Every row gives one point. A path goes straight from each point to the next, and from the last back to the first. The post is the endless flat space through its rows: a point in 2 columns, a line in 3, a plane in 4, and so on, so that a path can go around it. Count how often the path circles the post. Going back the other way cancels.

Post, one row:
[[-4  4]]
Path, 26 rows:
[[ -7  72]
 [-61  -3]
 [ -2  67]
 [ 18  15]
 [ -2 -87]
 [-50 -46]
 [ -9  89]
 [-33  75]
 [-36 -36]
 [  3 -34]
 [-26 -86]
 [-33   6]
 [  9 106]
 [ 35  36]
 [  5 -55]
 [-27 -45]
 [-37  12]
 [-45   0]
 [-39 -51]
 [-40  44]
 [ 32  81]
 [ 44 -21]
 [ -4 -34]
 [-18 -51]
 [  8 -24]
 [ 26  31]]
Times around: 2

Post, 3 rows:
[[ -9  22 -34  44]
 [  6 -38  49 -25]
 [ -6  19 -31  -9]]
Path:
[[  -5   47   13   12]
 [ -27  -21   35   65]
 [  -2  -32   -2   34]
 [  16    4  -20  -44]
 [   0   40  -35   23]
 [ -24   14   24    1]
 [  -2   -6   39   63]
 [  18    6  -13   23]
 [   9  -25  -27    9]
 [ -55   26  -63  -54]
 [ -10   21   -2  -13]
 [  -5   84 -106  -78]
 [  27   60 -121    4]
 [ -10  -23  -40  -20]
 [ -23  -32   69  -11]
 [  -5  -22   84   33]
 [ -19   -7   -6  -35]
 [  10  -58    4   23]
 [  20   -9   13  -72]]
Times around: 0
